Every row gives one point. Each copy is the shape, with its points in the same order, stretched, turned, moved and blurred by noise. Is it also mirrored, or only turned?
In the rows, zero is written as 128.

Shape, 6 rows:
[[127 115]
 [134  78]
 [141 160]
 [121  83]
 [138 119]
 [ 82 131]]
Copy 1:
[[125 109]
 [175  99]
 [101 148]
 [155  85]
 [133 123]
 [ 90  87]]
Copy 1 is: only turned
Copy 2, 6 rows:
[[115 130]
 [ 81 147]
 [174 122]
 [ 76 131]
 [124 135]
 [120  70]]
Copy 2 is: mirrored
Copy 3 (6 x 2):
[[126 124]
 [143  92]
 [142 156]
 [121  98]
 [136 133]
 [ 78 141]]
Copy 3 is: only turned
Copy 4, 6 rows:
[[141 124]
 [170 129]
 [103 162]
 [167 113]
 [133 148]
 [113  80]]
Copy 4 is: only turned

Shape, 9 rows:
[[ 80 141 149 135]
 [140 162 133 181]
 [139 140  86 101]
 [155 153 110 105]
 [103 122 121 107]
 [ 96 146 160 148]
 [156  96 156 156]
 [119 137 125 126]
 [132  78 167 107]]
Copy 1:
[[112  87 102 129]
 [103 124 159 182]
 [121 173 109 116]
 [130 172 108 148]
 [124 113 102 106]
 [113  80 123 151]
 [180 114 171 131]
 [119 127 113 136]
 [196 100 119  98]]
Copy 1 is: mirrored
Copy 2:
[[138 146  73 116]
 [121 162  99 160]
 [178 164 151 144]
 [161 177 158 134]
 [156 140 123 117]
 [123 150  76 123]
 [ 83 102 142 140]
 [142 151 111 137]
 [ 97  85 149  99]]
Copy 2 is: only turned
Copy 3, 9 rows:
[[147 102 167  96]
 [169 145 121 126]
 [ 79 139 136 138]
 [ 97 149 120 113]
 [105 105 144 114]
 [160 105 150  89]
 [136 102  80 114]
 [120 116 137 113]
 [104  78  97  75]]
Copy 3 is: only turned
Copy 4:
[[117 120 152  75]
 [ 82 156 116 126]
 [166 132 105 138]
 [143 138  87 125]
 [153 107 130  94]
 [101 116 141  70]
 [ 89  82 132 148]
 [128 123 125 113]
 [126  52 137 120]]
Copy 4 is: mirrored

Shape (14 x 8):
[[130 138 119 141 139 108 123 143]
 [124 113 162  81 162 111  86 148]
 [110 155 146 134 114 106  88 114]
 [147 131 118 102 144 167 156  95]
 [131 117 105 137 175 103 157 121]
 [147 117 153 105 164 166  82  88]
 [175 110 152 110 104 106 143 154]
 [170 114 133 108  96 101 117 108]
 [108 106 127 119 163 137 152  88]
 [104 173 172 152 149 156 110 104]
 [150 135 105 106 105  85 133 155]
 [126 139  98 104 105 167 126 140]
 [103 129 117 147 105 165 116  87]
 [117 103 170 164 137 145 141 157]]
Copy 1, 14 rows:
[[133 147 121 138 112 123  98 143]
 [182 143 160 108 113 105  98  84]
 [126 159 135 162  95 152 102  99]
 [109 143 112  86 158 140 148 139]
 [130 138 108 132 147 103 135 145]
 [176 152 143  90 137 158 139  75]
 [120 113 141  91  95 123 129 171]
 [117 121 111 101  79 136 145 133]
 [108 120 120 127 163 123 151 112]
 [126 169 170 153 141 177 119 117]
 [120 130  97 120  76 102 103 151]
 [107 131  99 110 120 143  83 115]
 [ 92 122 100 152 127 178 127 101]
 [138  89 170 148 137 143 106 157]]
Copy 1 is: only turned
Copy 2:
[[108 113 133 108 127 142 119 168]
 [115 152 217  64 132 139 144 143]
 [ 73 120 143 106 102  91 143 153]
 [170 163  98 107 173 141 157 111]
 [138 124 112  77 188 138 110 168]
 [158 192 154  81 124 104 128  95]
 [139 125 194 151 163 141 143 168]
 [140 104 175 135 150  83 143 146]
 [125 154 101  74 202 121 131 118]
 [ 87 198  98 104 111 120 142 142]
 [121  71 167 124 134 140 150 177]
 [128 115 111 132 112 174 159 102]
 [ 93 131  73 128 130 110 127  88]
 [ 85 173 139 138 164 172  99 142]]
Copy 2 is: only turned
Copy 3, 14 rows:
[[139 116 118 131 111 108 132 122]
 [105 145 157 126 141  65 103 152]
 [117 123 156  91 103 133 132 114]
 [132 149  69 133 137 163  94 142]
 [129 133  69 138 148  99 150 114]
 [ 95 167 138 137 165 138  81 115]
 [167  76 123 114 133 107  81 158]
 [117  71 123  92 126 146  84 130]
 [109 151  84 132 171 136 141 136]
 [150 190 131 113 133 144 141 109]
 [136  69 110 103  80 112 105 147]
 [133 114 124 146  78 163  88 169]
 [113 123 135 131 126 196 127 131]
 [182 131 150 166 174 101 135 159]]
Copy 3 is: only turned

Shape (15 x 11):
[[ 95 127 119 116 171  90 137  98 119 127 104]
 [ 98 103  95 110 108 151  94  71 111 187 105]
 [150 161 160 142 138 122  86 150 163 163 143]
 [ 95 114 144 105 164 112 156 102 159 109 165]
 [149 146 112 157  93  82 113 130 123 168 160]
 [160 139  96 115 101  80 176 145 154 132 163]
 [160 160 139 118 120  88 143 124 113 160 155]
 [147 162  79 131 127 126 130 132 139 113 153]
 [161 112 138 183 102 149 149 158 118 136 110]
 [134 140  90 104 103 154 118  71 149 122 111]
 [135 144 104 180 121  86  89 102 102 117  97]
 [119 125 120 105 123 121 138 133 162 116  94]
 [154 161 103 125 138 121 119 112 158 176  91]
 [ 80 134 145 155 119 153 160 142 137 120  97]
 [111 116 163 112 125 130 109 147 118 168 147]]
Copy 1, 15 rows:
[[163 127  97 130 138 100 154  97 143 120 142]
 [152 134 151 104  87  62 134 103  78 108 110]
 [120 147 146  76 133 114 140 140 143 173 132]
 [117 125  89 140 158 137 115 104 132 135 159]
 [126 135 163 127  79 136 112  97 123 187 123]
 [135 124 134 150  97 193  58 107 160 161 144]
 [159 116 135 140 105 147 120 117 125 179 161]
 [139 155 160 152 140 149  92 121 173 133 115]
 [102  92 188 107 103 178 152 122 140 128 120]
 [155 179 157 135 113 112 101 121 132  88 126]
 [145 165 165 130  98  92 171  94 160 129 113]
 [139 143 110 111 105 132 119 132 161 102 124]
 [173 156 159  80 126 124 121 114 145 129 127]
 [115 120 128 116 120 167 165 124 122 113  99]
 [116  94 115 106 101 100 150 139 100 160 134]]
Copy 1 is: only turned
Copy 2, 15 rows:
[[ 99 146 128 128 174 142 153 109 123 165  94]
 [172 150 125 129 111 150 147 158  83 182  53]
 [174 153 155  90 152 150 104 134 113  99 164]
 [ 88 210 125 116 126 141 129  84 133 153 118]
 [145 136  73  99 166 116 116 163 105  89 101]
 [112 162  93 143 145  70 112 127 153  89 118]
 [143 156  84 137 180 113 130 129  97  95 117]
 [128 169 132 137 140 132 120 140 152  73  94]
 [142 110 125 150 119 126 134 172 144  73 191]
 [154 185 149 137 115 130 167 142 139 129  65]
 [130 105 101  91 190 153 172 166 124  92  87]
 [118 147 173 128 124 105 144 125 149 135 138]
 [186 143 160 143 162 128 125 151 143 140 118]
 [ 97 157 168 130 116 137 137 169 130 139 174]
 [138 145 127 115 123 140 109 127  73 126 148]]
Copy 2 is: mirrored
Copy 3 (15 x 11):
[[166 154 131 141 116 133 200 115 122  96 109]
 [132 155 152 137 146 144 113  71 120  60  83]
 [118 177 125 160  74 152  85 131 115 148 136]
 [162 163 138 202 130 116 155 149 111 122 135]
 [166 168 128 116  97  72  88 117  79 147 108]
 [153 127 123 160 114  47 141 112  87 194 144]
 [154 144  99 134 109  93 128 128  92 170  89]
 [121 184 121 131 124  90 142 100 112 150 174]
 [139 106 111  85 112 122  90 141 126 131 137]
 [109 162 107 163 147 131 137  65 104 104 144]
 [177 193  92  68  96 123 143  91  97  95 133]
 [133 123 133 162 114 142 166  88 118 137 155]
 [ 96 147 112 158  84 133 149  79 120 118 110]
 [123 103 165 116 127 152 144 142 103 126 153]
 [155 140 160 134 129 145  92 135 133 138  99]]
Copy 3 is: only turned

Shape:
[[142 138 147 141 133 143 112 139 107  75  94 121]
 [154 111  83 122 122  95 146 129 111 111 135 134]
 [148  83 119 117 157 103 102  93 148 119 122 140]
 [176  90 114 120 128  95 123  92 112 121 118 158]
 [100 101 143 103 138  87 161 136 133 133 145 170]
 [106 140 180 142 152 149  98 145 113 150 163 102]
 [152 135 134 136 134 148 125 123 105 135 108 138]
 [136  88 144 107 117 103 149 132 150 129 165 127]
 [112 158 146 119 121 153  81 159  84 125 118 127]
 [103  97 152  85 187 127 161 170 153 169 168 122]
 [165 146 159 103 119 139 112 112  90 108 106 125]
 [136 133 129 104 140  93 117  96 121 122 112 107]
 [100 147 167 125 164 167 121 116  83 117 155 112]
 [164 140 107 123 125 103 131  94 157 114 124 158]
 [118  70 106 108 122 118 151  94 167 151 125 130]
 [104 148 193 157 162 147 114 142  94 156 120  88]]
Copy 1, 16 rows:
[[172 123 154 174 145 128 121 129 127  94 111 108]
 [116 173 134 128 130 108 118 149 147 136 127 114]
 [142 128 114 177 109  95  88 132 141 138 182 112]
 [136 130 114 173 101  96 101 143 162 155 140 113]
 [114 148 157 141  87 118 138 124 169 143 185 130]
 [142  99 150 121  87 124 151 114  84 107 128 138]
 [151 102 126 140 127 122 136 150 130 113 128 129]
 [ 94 154 140 158  91 121 128 107 124 150 141 140]
 [192 114 143 110 118 147 155 140 106 134 122 120]
 [107 154 115 119  74 143 153 124 108  97 195 174]
 [164 102 121 172 111 142 136 121 141 117 103 108]
 [142 117 113 151 129 111 120 108 152 114 143  87]
 [140  84 165 117  71 148 129 125 126  80 124 120]
 [104 130 122 166 137 111 130 148 153 129 161  80]
 [110 110 129 138 139 119  96 116 152 160 190 143]
 [165  79 142 123 117 105 158 101 102  75 115 141]]
Copy 1 is: mirrored
Copy 2 (16 x 12):
[[130 129  91 124  85 120  98 157 108 114 140 174]
 [111 159 143  59 113 137 118  74 106 139 101 120]
 [154 155 143  78 117 113 123 111 149 128  62 131]
 [126 177 128  90 126 123 125  83 128 109  58 152]
 [136 102 170  82 160 103 105  66 106 162 101 142]
 [110 102 157 143 108 109  91 185 146 108 180 129]
 [125 150 101 148 129 137 115 142 129 104 130 138]
 [136 102 206  73 107 115 120  74  98 134 109 129]
 [125 108  83 145  98  98  86 157 134 103 179 137]
 [162 102 214 108 159 125  64 116 122 154 148  96]
 [141 164  98 150  97  93 106 124 116  98 136 182]
 [153 173 132 115 105 105 126 107 150 139 113 146]
 [119 133 134 131 139 118  95 166 139 109 189 146]
 [126 171 131  99 121 101 140 100 102 148  72 140]
 [164 116 174  78 144 163 165  65 155 132  93  92]
 [121 121 133 191 112 137  82 190 162 109 187 154]]
Copy 2 is: only turned
Copy 3:
[[103  98 129 144 143 129  94 138 137 178 110 139]
 [106  91 109 165 107 113 168 126 144 105 129  90]
 [114  72 140 186  88 130 110 160 109  84 190 118]
 [131  53 130 183 107 128 129 118 131  85 172  99]
 [168  88 122 165 130 123 147 174  97  56  84 112]
 [163 160 124  73  96 124  87 176 121 139  99 169]
 [143 108 109 130 135 126 112 141 146 129 137 156]
 [137 117 104 129  99 121 129 122  94  85 131  87]
 [130 107 125  87 101 120 101 155 144 150  74 207]
 [174 127  65  92 105 107 109 220  89  71 105 135]
 [133  84 103 120 114 144  91 123 110 170 137 150]
 [120  95 122 152  98 157 139 165  98 127 172 133]
 [166 155  90 118 106 146  78 195 120 181  85 154]
 [116  91 140 200 112 109 152 112  95 112 183 122]
 [120 130  96 165 112 154 148 148 112  40 188 120]
 [171 162 121  65 142 154  89 200 140 147 104 173]]
Copy 3 is: only turned
Copy 4, 16 rows:
[[165  95 110 112 123 149 111 141 153 155 143 161]
 [114 117 100 137 137 134 164 161 129 171 112 163]
 [122 142 130 150 106 134 144 127 121 187 140 156]
 [122 145 105 156 105 155 162 157 133 174 127 155]
 [107 109 116 139 152 130 180 146  94 142 144  98]
 [138 108 167  83 123 123 108 112  93  95 130 158]
 [128 120 123 131 118 140 118 150 149 125 130 157]
 [114 116 147 134 142 136 151 150  98 168 104 123]
 [128 108 125  96 143 151 106 100 143 106 144 170]
 [ 70  64 175 140 130 117 133 137  68 119 117 125]
 [149 112 139 117 120 177 125 143 164 144 139 164]
 [144 118 147 123 129 134 163 134 152 153 155 167]
 [125 102 147  74 119 138 106 147 117 124 166 168]
 [140 129 121 135 112 119 162 153 160 166 123 128]
 [112 145 150 164 161 105 144 153 126 176 136 125]
 [154  94 166  93 127 122 103 130 110  77 151 171]]
Copy 4 is: only turned

Shape (16 x 12):
[[171 124 152 136  85 124 128 146 173 126 119 129]
 [122  96 172 125 141 117 144 127  99 172 107  96]
 [ 79 162 172 119 147 167 144 120 109 134 149 144]
 [169 127 155 185  93 153 119 158 142 124 146  99]
 [150 101  97 139  98 102  90  85 113 112 116 165]
 [ 89 131 112  98 133 150 101 111 107 159 169 147]
 [125 139 122 126 177 151 135 123 117 136 180 151]
 [121 142 118 106 147 142 142 118  94 125 137 141]
 [107 177 189 157 142 130 129 141 106 163 124 112]
 [153  91 144 157 104 132  97 120 159  88 111 102]
 [179 109 148 157 109 105  88 104 170 120 113 128]
 [ 82 117 123 111 155 116 118 100 109 138 167 169]
 [107 132 130 149 156 138 133 157 132 169  86 117]
 [ 89 109 151 158 136 117 170 140 113 163 119 126]
 [144  89 141 126 126 136  88 127 113 117 134 181]
 [152 111 129 135 109  86  89 152 140  98 124 124]]
Copy 1 (16 x 12):
[[114 142 119 119 141 118 190 136 144 144 173 142]
 [153 189 169 112 159 134 182 129 127  78 111 141]
 [ 95 171 173 143 131 163 111 124 133 115 115 137]
 [140 122 145 165 157 152 189 148 132 141 179 136]
 [154 107  95  97 150  90 108 127 156 103 160 143]
 [132 146 163 124 113 101  91 146 159 127 114 154]
 [113 120 158 142 120 131 109 121 142 111 109 177]
 [111 126 130 116 124 121 108 147 141 101 101 146]
 [130 187 166 153 136 180 168 105 155 105 121 117]
 [121 116 140 140 196 114 168 111 125 127 170 111]
 [132 120 137 115 168 115 179  83 156 120 177 128]
 [133 157 151 130 123 106  81 108 137  97 117 164]
 [131 169 126 137 164 142 167 129 149 146  94 143]
 [157 200 137 143 147 152 148 134 104 112 119 156]
 [121 134 123 123 171 108 132 132 163  98 163 176]
 [126 129 108 144 160  86 166 118 152 111 152 121]]
Copy 1 is: mirrored
Copy 2 (16 x 12):
[[119  97 165 103 101 118  88 139  96 118 106 111]
 [146 125 177 165 193 150 175 107 103 141 142 118]
 [ 96 182 166 168 162 111 141 111 144 197 101 168]
 [ 88 107 126 118 140 126  64 146  79 107 152 141]
 [153 108  98 164 125  89 113 153 182 108 111 101]
 [137 143  95 186 130  80 156 115 137 197 115 153]
 [ 95 188 116 185 154  77 154 117 111 141 131 141]
 [125 155 136 197 147 107 155 114 128 131 100 152]
 [133 193 170 152 170 155 124 136 120 168 134 137]
 [ 94  93 119  94 130 136  89 123 142  97 129  98]
 [132 121 130  87 125 109  79 134 136  96 131  69]
 [120 175 120 184 141  78 185 134 171 183 123 123]
 [159 157 132 133 166 158 179 141 118 139  95 139]
 [132 152 172 154 178 129 200 156 138 152 145 152]
 [112 119 116 171 169  87 101 148 142 137  81  89]
 [105 116 115 142  89 139 104 163 117 114 118  66]]
Copy 2 is: only turned

Shape:
[[ 96  95 154  96 133 174 115 170 151  92 129  89]
 [107 153 140 102 131 138 143 101 104 135 139 138]
 [107 159 123 135 113 155 159 134 145 135 149 123]
 [173  97 125 146 114 120 154 115 109  86 132 137]
 [147 112 129  92 146 128 159  94 126 116 132 109]
 [144  84  73 153 106 140 117  84 117 136 119 122]
 [ 60 113 126 132 115 173 100 103 124 117 108 109]
 [130 116 109 115 160 150 140 127  70 110 132  96]
 [123 128  95  85 132 164 109 173 137 104 106 133]
 [103 114 155 118 108  96 116 161 172  65 133 143]
 [123 108 155 104 120  89 125 134  88 105 121 153]
 [189  89 131 128 119 121 132 156 133 143 102  81]
 [101 124 155 108  98 143 154 127 145 145 154 154]
 [141 120 160 137 160 161 124 155 141 133 104  87]
 [135 131 163 127 133 104  89 100 107 158 138 181]
 [132  98 137 120 112 122 133 181 167 124  89 164]
 [ 85  86 136 134 128 122 142 144 141 116 142 125]]
Copy 1:
[[120  52 161 171 173  85 158 103 144 132 121  79]
 [122 136 137  83 135 169 143 126 167 122 160 123]
 [161 116 143  83 148 132 140 156 119 104 139 105]
 [108 144 132 119 137 146  62 107 133 145 104  89]
 [ 78  99 131 110 140 151 103 115 167  93 116 111]
 [115 173  91 101 122 115 120  73  91 116 101 114]
 [130 130 114 102 178  95 172  91 138 159 140 114]
 [120 111 169 108 168 159 121  64 155 113 114 130]
 [131 147 189 164 132  77 167 121 155 107 131  89]
 [161  92 125 175 128  73 103 146 168 175 154  84]
 [131 142 118 162 122 157  99 103 180 178 171 125]
 [104 105 103 210 132 154 103 129 110 110  53 109]
 [131 116 112 116 124 136 130 149 112 125 185  98]
 [ 86  73 150 163 157 134 145 135 122 139  74 132]
 [ 96 156 111 123  56 160 122 119 138 192 166 149]
 [127 144 122 210 120  85 122 169 112 147 155 118]
 [156  79 110 141 148  98 109 104 118 142 164 127]]
Copy 1 is: only turned
Copy 2:
[[187 116 115 143 183  78 114 224 161 146 168  97]
 [149 134 112 109 120 120  98  99 164 123 119 117]
 [168 127  95 131 142 115 158 140 163 102 114 140]
 [ 53 121 109 110 128  91 116 134 134 139 138 159]
 [117 152  96  89 151  83  80 136 131 135 121 141]
 [ 59 152 118 103 176 168 138 150 143 127 111 166]
 [156 135 132 109 160 166 118 188 185 101 174 102]
 [127 140 136 112 122 100  99 172 189 179 122 144]
 [182  85 166 112 191 110 145 168 143 179 129 127]
 [137  79 103 105 133  83 161 168 101 138 175  80]
 [114  96 119 113  91 123  93 110 125 169 155 110]
 [127 169 112 154 155 106 123 155 106 164 134 186]
 [154 106  74 148 151 129 112 111 140  95 117 117]
 [181 172 151 153 132  95 111 178 143 118 150 141]
 [104 148 147 135  98 159 106  45 124 115 110  91]
 [165  71 136 142 149 141 139 145  78 129 147 141]
 [139 104  87 134 127 126 129 194 132 122 140 110]]
Copy 2 is: mirrored
Copy 3 (17 x 12):
[[196  99 175 135 144  83 168 129 130 127 139  81]
 [117 140 111 113 153 160 113 102 113 139 159 139]
 [116 137  98 106 131 136 120 115 139 106 147  99]
 [ 84 134 146  88 130 112 114 133 168 100  93 150]
 [104 155 149 106 170 127 111 100 140 140 128 112]
 [ 74 160 169 112  99 126 119 164 110 128  97 131]
 [142 108 165 161 108 147 157 152  79 144 143 113]
 [141 134 164 103 145 150 115 163 139 136 171 134]
 [166 140 151 123 166  86 142 180 106  98 159 135]
 [178  96 132 141 156  90 148 126 132  95  75 120]
 [150 118 132 114 155 119 131 134 133 138 110 167]
 [106 151 138  90 134  50 108 145 181 129 110 112]
 [129 142 107 103 133 116 147  74 129 128 117 111]
 [140 134 148 139 125  90 126 118 162 139 161 120]
 [122 144 125 135 118 128  98  77  97 157 123 190]
 [150 156 123 125 139  56 176 133 154 110 101 147]
 [168 137 147 130 124 121 172 119 142 139  98 106]]
Copy 3 is: mirrored
Copy 4:
[[145 130 128 181 168 152 170 102  92 125 116 196]
 [119 104 150 100 141 116 119 127 116 142 119 140]
 [133 115 123  98 119 147  99 152 109 129 142 159]
 [145 171 143 102  98 135 142 164 135 160 130 119]
 [138 120 175 125 106 111 152 134 152 144 126 144]
 [121 132 108 100  43 120 138 135 135 150 123 124]
 [ 85 130  96 140 135 130 149 109  92 147 111 196]
 [152 114 151 101 116  92 172 118 120 129 154 113]
 [180 131 150 166 146 105 132  79  80 138 141 136]
 [113 195 123 165 169 181 124 118 127 135 108 187]
 [107 155 156 129 154 149 148 115 114 149 105 126]
 [130 136 151 156  69 156 169 165 108 105 138 117]
 [122  98 133 118 148 173 101 137 106 156  94 170]
 [119 118 129 172 122 141 160 157 106 109 158 143]
 [ 94 106 113 119 130 141 104 135 139 136  92  96]
 [129 152 145 187 144 182 115 121  86 161 131 144]
 [106 133 119 135 137 180 141 120 135 144 121 172]]
Copy 4 is: only turned
